Every row gives one point. Each copy is the shape, with its points in the same order, turned, moved and blurred by noise. Say if it was mirrored as well.
In the rows, 100 means zero.

Shape (9 x 3):
103, 91, 77
88, 113, 74
132, 107, 118
87, 115, 80
160, 97, 109
87, 102, 195
93, 102, 91
90, 71, 93
97, 109, 74
Copy 1, 9 rows:
118, 99, 96
108, 113, 74
113, 133, 134
99, 118, 77
140, 130, 148
33, 134, 167
98, 108, 97
99, 82, 107
112, 112, 79
Copy 1 is: only turned
Copy 2:
100, 105, 76
99, 128, 87
125, 79, 115
99, 127, 93
147, 64, 102
64, 55, 174
94, 106, 91
80, 87, 77
105, 120, 81
Copy 2 is: only turned
Copy 3 (9 x 3):
115, 91, 81
92, 104, 75
140, 120, 107
97, 109, 76
158, 109, 114
95, 175, 169
102, 107, 94
101, 79, 105
103, 97, 68
Copy 3 is: only turned

Shape:
64, 91, 51, 48, 119, 113
140, 99, 141, 135, 83, 89
49, 107, 90, 74, 85, 132
169, 118, 130, 141, 100, 147
152, 153, 122, 147, 97, 107
96, 39, 95, 84, 96, 74
91, 32, 127, 43, 91, 101
99, 110, 113, 146, 124, 129
106, 88, 79, 115, 72, 128
Copy 1 (9 x 6):
115, 106, 16, 144, 121, 95
110, 117, 147, 83, 131, 141
107, 138, 51, 157, 79, 121
182, 122, 155, 93, 115, 139
159, 164, 137, 74, 136, 145
82, 62, 77, 128, 138, 113
70, 61, 91, 140, 95, 75
158, 138, 122, 146, 142, 137
130, 99, 78, 118, 106, 156
Copy 1 is: mirrored
Copy 2 (9 x 6):
92, 138, 71, 70, 148, 122
132, 55, 111, 86, 41, 91
57, 114, 67, 64, 92, 131
154, 45, 118, 109, 37, 156
144, 89, 131, 116, 21, 116
103, 58, 73, 63, 127, 70
90, 58, 62, 14, 128, 103
96, 73, 130, 116, 73, 131
106, 83, 61, 108, 76, 123
Copy 2 is: only turned

Shape (11 x 8):
154, 110, 42, 69, 114, 120, 124, 93
44, 81, 88, 90, 70, 180, 129, 99
109, 65, 89, 124, 111, 101, 36, 58
60, 72, 93, 93, 137, 77, 36, 99
111, 44, 82, 135, 134, 76, 65, 105
65, 83, 64, 47, 109, 159, 117, 118
83, 44, 114, 62, 86, 162, 126, 68
90, 87, 114, 115, 128, 71, 76, 74
158, 109, 95, 90, 140, 151, 91, 112
98, 80, 113, 56, 48, 151, 118, 112
175, 101, 72, 70, 100, 110, 86, 95
Copy 1:
173, 94, 58, 91, 82, 115, 113, 102
120, 117, 82, 78, 162, 22, 143, 95
109, 45, 128, 103, 98, 106, 87, 51
47, 49, 104, 78, 123, 119, 91, 72
76, 36, 99, 132, 83, 114, 105, 78
122, 86, 33, 61, 155, 76, 140, 110
144, 71, 104, 70, 147, 64, 183, 83
79, 83, 133, 92, 101, 129, 116, 74
159, 73, 92, 117, 126, 129, 91, 136
132, 84, 104, 49, 116, 46, 148, 143
166, 63, 96, 79, 69, 127, 101, 121
Copy 1 is: mirrored
Copy 2 (11 x 8):
75, 81, 132, 17, 124, 98, 118, 116
80, 31, 46, 65, 36, 132, 90, 120
148, 56, 123, 111, 108, 69, 54, 89
163, 96, 66, 92, 89, 55, 62, 77
168, 68, 102, 105, 126, 74, 115, 84
90, 59, 47, 12, 70, 120, 92, 103
95, 38, 90, 55, 48, 158, 70, 69
125, 104, 94, 113, 103, 71, 85, 77
107, 98, 116, 45, 148, 143, 80, 128
100, 78, 109, 44, 29, 149, 83, 117
114, 93, 162, 34, 114, 94, 99, 106
Copy 2 is: mirrored
Copy 3, 11 rows:
164, 72, 65, 71, 91, 90, 58, 64
91, 93, 25, 124, 62, 140, 145, 79
56, 77, 101, 141, 109, 82, 37, 65
37, 68, 75, 116, 140, 80, 58, 112
93, 52, 104, 148, 146, 85, 60, 91
96, 52, 5, 79, 89, 130, 111, 85
75, 67, 59, 100, 86, 150, 139, 42
61, 94, 107, 103, 133, 100, 73, 91
131, 62, 99, 80, 78, 149, 33, 82
92, 65, 78, 75, 43, 128, 139, 73
135, 51, 105, 72, 71, 79, 46, 58
Copy 3 is: only turned

Shape (14 x 11):
106, 110, 114, 97, 89, 169, 80, 103, 125, 137, 138
83, 28, 104, 94, 148, 107, 132, 76, 73, 40, 81
97, 124, 134, 100, 84, 143, 81, 70, 119, 170, 93
68, 151, 124, 104, 115, 143, 116, 126, 141, 162, 100
91, 27, 52, 79, 122, 104, 124, 111, 85, 109, 98
128, 164, 41, 88, 84, 81, 90, 71, 91, 115, 97
139, 37, 96, 89, 113, 114, 151, 113, 106, 42, 85
95, 18, 104, 83, 114, 127, 174, 65, 111, 88, 92
112, 127, 28, 146, 81, 103, 128, 70, 99, 115, 107
91, 131, 43, 123, 100, 116, 93, 67, 106, 83, 128
94, 29, 119, 112, 97, 87, 152, 109, 58, 78, 116
67, 150, 109, 58, 69, 153, 120, 91, 112, 142, 130
95, 124, 115, 94, 101, 195, 119, 104, 75, 143, 88
131, 44, 96, 91, 162, 103, 161, 78, 75, 85, 131
Copy 1, 14 rows:
105, 126, 106, 100, 132, 178, 89, 140, 101, 86, 100
92, 105, 117, 91, 131, 79, 147, 24, 98, 128, 149
138, 125, 107, 101, 128, 151, 74, 121, 90, 73, 46
87, 147, 98, 138, 139, 124, 53, 151, 105, 104, 63
114, 76, 95, 94, 132, 124, 98, 58, 143, 164, 139
157, 113, 23, 101, 61, 115, 75, 122, 86, 119, 103
103, 78, 118, 104, 106, 76, 156, 86, 132, 110, 165
113, 93, 103, 102, 160, 97, 169, 65, 149, 121, 112
131, 69, 22, 151, 88, 135, 102, 99, 92, 121, 101
100, 102, 26, 111, 86, 149, 106, 90, 76, 105, 120
95, 43, 115, 83, 159, 78, 135, 85, 92, 144, 135
103, 149, 78, 85, 128, 157, 104, 160, 104, 128, 54
134, 148, 132, 138, 131, 158, 110, 131, 83, 130, 88
133, 101, 83, 106, 177, 83, 134, 74, 112, 124, 175
Copy 1 is: mirrored
Copy 2, 14 rows:
95, 129, 122, 144, 101, 122, 62, 115, 186, 98, 82
105, 35, 94, 59, 85, 188, 112, 95, 96, 108, 98
54, 130, 132, 132, 125, 94, 51, 140, 148, 134, 68
69, 134, 145, 131, 149, 92, 90, 156, 141, 71, 97
110, 42, 44, 82, 103, 141, 115, 120, 140, 105, 121
86, 165, 55, 93, 116, 90, 95, 57, 105, 104, 97
128, 60, 96, 58, 63, 164, 155, 113, 133, 111, 72
67, 30, 96, 70, 97, 170, 148, 116, 156, 133, 94
80, 130, 41, 136, 116, 113, 141, 77, 109, 106, 75
77, 134, 65, 131, 101, 143, 111, 55, 118, 72, 82
110, 37, 100, 108, 59, 149, 143, 123, 95, 132, 117
53, 159, 128, 117, 116, 113, 90, 128, 163, 110, 142
91, 147, 120, 117, 145, 154, 73, 158, 137, 139, 94
140, 36, 104, 86, 121, 161, 143, 70, 140, 132, 100
Copy 2 is: only turned
Copy 3:
83, 68, 54, 131, 100, 146, 58, 97, 132, 100, 118
91, 90, 65, 39, 127, 99, 139, 76, 13, 74, 69
78, 100, 78, 113, 56, 122, 44, 68, 131, 114, 95
25, 86, 78, 103, 64, 115, 71, 76, 159, 65, 134
112, 82, 12, 67, 112, 68, 121, 82, 66, 87, 87
129, 162, 91, 94, 135, 79, 87, 77, 160, 88, 120
130, 69, 66, 76, 114, 122, 164, 98, 59, 47, 59
90, 73, 38, 56, 76, 135, 164, 66, 63, 102, 64
91, 159, 65, 128, 137, 83, 124, 87, 144, 115, 100
81, 136, 70, 98, 166, 107, 102, 102, 133, 113, 117
109, 84, 61, 100, 90, 97, 151, 93, 20, 87, 117
76, 118, 59, 74, 61, 143, 72, 114, 160, 105, 147
66, 125, 39, 115, 64, 148, 56, 101, 108, 56, 103
110, 85, 30, 76, 123, 132, 156, 43, 54, 67, 107
Copy 3 is: mirrored
